Each row is a point. The points of each table are mixes of a few directions, plus a little noise. Count the directions of each table, and those that both share. Where both have some left over, give the other angles between the two spaces (their principal angles), to ten degrees, smallest first.

First, 7 rows:
[[ 14  24]
 [ 11  19]
 [ 20  36]
 [-43 -78]
 [ -6 -12]
 [ 25  45]
 [-20 -35]]
Second, 7 rows:
[[  6  -4]
 [ 13  -7]
 [ 61 -34]
 [-51  29]
 [ 21 -12]
 [-66  37]
 [ 17  -9]]
Directions: first 1, second 1, shared 0; angles 90

First:
[[  3  13 -38  48 -26 -24]
 [  6   2 -12  57 -12  65]
 [ 34 -18 -31  -2   0  -2]
 [-63 -12 -15  22 -17   2]
 [-33 -25  30 -56  23  11]
 [ 44  44 -18  21 -17 -80]
 [ 38 -12  56 -74  45  38]
 [-66  -4  12   0  -6  -1]
 [ 38  14  15 -17  11 -10]]
Second, 8 rows:
[[-17  -2  14  -1   4  20]
 [ 32   4 -26   2  -7 -37]
 [ 36   4 -29   2  -7 -43]
 [-48  -6  39  -3  10  57]
 [-94 -12  76  -5  19 112]
 [ 37   5 -30   2  -8 -44]
 [ 18   2 -14   1  -3 -21]
 [ 38   5 -30   2  -8 -44]]
Directions: first 4, second 1, shared 1

First:
[[ 58 -82  12 -33 -18   1  13  16   1   0  45]
 [ 36 -54  10 -20 -13  -1   9  14   3   2  29]
 [-84  81  12  44   8 -17   2  14  19  21 -48]
 [-58  58   7  32   7 -11   0   8  12  13 -34]
 [ 16 -38  17  -8 -12  -7  12  21   9   9  18]
 [-56  52  10  30   4 -12   3  12  14  15 -31]
 [ 63 -79   6 -35 -16   4   9   8  -5  -6  44]
 [-45 100 -37  28  30  14 -30 -49 -20 -19 -50]
 [  1  36 -29   3  16  15 -19 -37 -20 -20 -15]
 [ 71 -73  -6 -38 -10  12   0  -6 -14 -15  43]]
Second:
[[  23   26    9  -11   24  -66   18   -9  -23   10   13]
 [  20    6  -18   64   44  -17   24  -12   -7   24   28]
 [  19  -41  -11  -39  -44   16  -13   37  107  -45   13]
 [ -16   14   20   -5  -17   17    5  -13  -29   -8  -12]
 [   4   47  -32  -14   17  -40  -12  -15   45  -22  -19]
 [ -44  -13   57   29  -32   68   27  -35 -121   25  -27]
 [  -1   16    3   10   26   12  -25   34  -15    5   43]
 [  -9  -54  -27  -33  -14   11  -23   12   42   12  -38]]
Directions: first 2, second 6, shared 1; angles 90

First, 11 rows:
[[ -49    7   33    7   25   -4    1   31   -3  -20    8   -7  -11  -12
    10   44    2    0]
 [  28    1   36  -25  -48   52  -49    8   17  -34   15  -16   25  -29
   -38  -37  -10    7]
 [  26   18   19   29    1   27    3   19   79  -10   30    2   35   14
   -42   -8  -55    9]
 [  41   31  -70  -37   -7  -18  -11  -73  -89   48  -44  -27  -37  -43
    18  -37   29    8]
 [  57  -11  -13   26  -16   14    1   14   43  -30   11    6   21   29
   -11  -63  -35   24]
 [   4  -19  -12    0   -9  -12   23  -25   25   50   13   33   25   30
    -9   20   16  -34]
 [  -4   15  -72  -18   27  -61   20  -58 -111   58  -28   -9  -46  -25
    64   12   70   -9]
 [  -4  -37   32  -11  -35   33  -16   22   38  -33  -20   13    8   24
   -29  -22  -27    2]
 [ -37   30  -11  -31   19   -5   -7  -28  -56   20  -61  -29  -54  -38
     0   27   -6    6]
 [ -39  -23   19   18   20  -15   15   37    5  -28    0   12  -10   23
    23   23    2    1]
 [ -24  -14   41   43   21  -11   20   53   52  -22   75   23   42   26
    15   42   13  -15]]
Second (8 x 18):
[[ -7 -13   1  16  11 -17   9  20  -8 -17  18   7   2  11  28   2  19   2]
 [ 11   2   8  -5 -12  12 -11   0   7  -4  11  -2  12  -7 -10  -8   1  -1]
 [-27  28 -38 -23  24  -6  25 -57  -9  66 -98  -8 -55   3 -34  29 -54  -2]
 [-20 -59  17  71  34 -64  27  98 -27 -88 100  29  23  41 121   0  89   8]
 [ 18  34  -5 -42 -26  42 -22 -54  19  46 -49 -17  -6 -27 -73  -5 -49  -5]
 [ -8  13 -14 -12   6   1   7 -24  -2  27 -38  -4 -20  -1 -18  10 -23  -1]
 [ 13  11   5 -15 -16  20 -14 -15  10   9  -5  -7   7 -13 -27  -7 -13  -2]
 [ 22 -14  26  10 -21  11 -21  31   9 -39  61   3  38  -6  12 -22  30   1]]
Directions: first 6, second 2, shared 2
